Each point is reached from the start by the listed moves, each made once or not at all, plus a little noise. Say if it took an odd or an even number of moves. Then give how often each move was made.

Moves:
(1): [21.9  1.1 -1.7  4.8  0.0 -0.6]
(2): [-1.4 29.2 -9.7  5.2  2.4 -2.6]
(3): [-1.0 10.9 34.0 -0.4 -2.4 -6.0]
Start: [  2.5   0.5 -14.8  10.5   1.1  -9.8]
Points:
[ -0.9  28.6 -23.6  15.3   2.2 -14.3] -> odd (0, 1, 0)
[ 21.7  13.7  17.3  13.9   0.0 -17.7] -> even (1, 0, 1)

Moves:
(1): [19.3  1.1 -0.4 -5.7  2.4 -2.8  1.9 -4.0  2.0 -0.5  0.0  1.2]
(2): [-2.2 26.0  2.9 -3.4  2.2 -3.6 -0.5 -0.1  5.7  1.4  2.3  1.1]
(3): [-0.6 -3.1 18.0 -1.6 -0.9 -0.9 -4.8 -1.6 -1.1  2.8  0.1  1.5]
(4): [ 3.1  1.9  1.6 18.6  4.1 -7.4 -2.9  1.0 -3.5  1.6  2.5  2.0]
(5): [-3.5 -1.5  3.3 -6.1 34.7  2.2 -5.4  1.5  5.8 -4.5 -2.7  3.2]
(6): [ 2.4  3.8  2.8  5.2 -0.6 17.3  5.6 -1.1 -1.7  1.0 -3.9  2.7]
(7): [-3.4 -1.8  4.8  0.2  2.6 -6.6 20.4 -1.5  2.2 -2.1  1.0 -1.4]
(8): [ 4.6 -0.1  5.0  1.1  0.2  0.3  0.7 22.6 -1.3  0.5  0.4 -1.8]
(9): [-0.1 -4.0  0.0  3.2 -2.4  0.6 -0.7  0.7 18.0  1.7  3.2 -1.5]
(10): [-0.1  0.0 -2.2 -1.2  3.6  1.9  2.3  0.8 -1.2 19.5  2.0 -1.5]
(11): [ 3.4  1.4 -0.7 -3.0  1.1  9.9  0.1 -4.0 -4.5 -5.6 30.4  2.5]
Start: [-5.2 -4.7 -5.2  2.5  7.8 -0.9 -9.4  4.2 -4.5 18.9 -4.6 -1.7]
Points:
[ 17.6  24.7  28.7  10.0  49.8   5.1 -13.5  22.1   1.7  20.1  -5.5   7.9] -> odd (1, 1, 1, 1, 1, 1, 0, 1, 0, 0, 0)
[ 12.3  13.5  22.7 -10.5  47.1  -3.1 -14.9  26.1  22.7  39.8   2.8   0.6] -> odd (1, 1, 1, 0, 1, 0, 0, 1, 1, 1, 0)
[10.9 -9.8  1.3 -8.1 42.8  3.4  7.2 -2.6 18.3 11.0 26.2  4.2] -> odd (1, 0, 0, 0, 1, 0, 1, 0, 1, 0, 1)
[ 9.1 22.2 23.8  8.1 56.0 -1.9  7.8 -0.1  1.5 38.6 -3.2  5.1] -> even (1, 1, 1, 1, 1, 1, 1, 0, 0, 1, 0)
[12.5 -9.0 21.5 -6.4 48.7 19.2  8.9 -4.8 15.5 29.7 25.3  4.4] -> even (1, 0, 1, 0, 1, 1, 1, 0, 1, 1, 1)
[ 27.2  24.0  21.0  12.3  18.6  14.7  -8.6  17.5 -10.0  38.4  29.8   6.3] -> even (1, 1, 1, 1, 0, 1, 0, 1, 0, 1, 1)
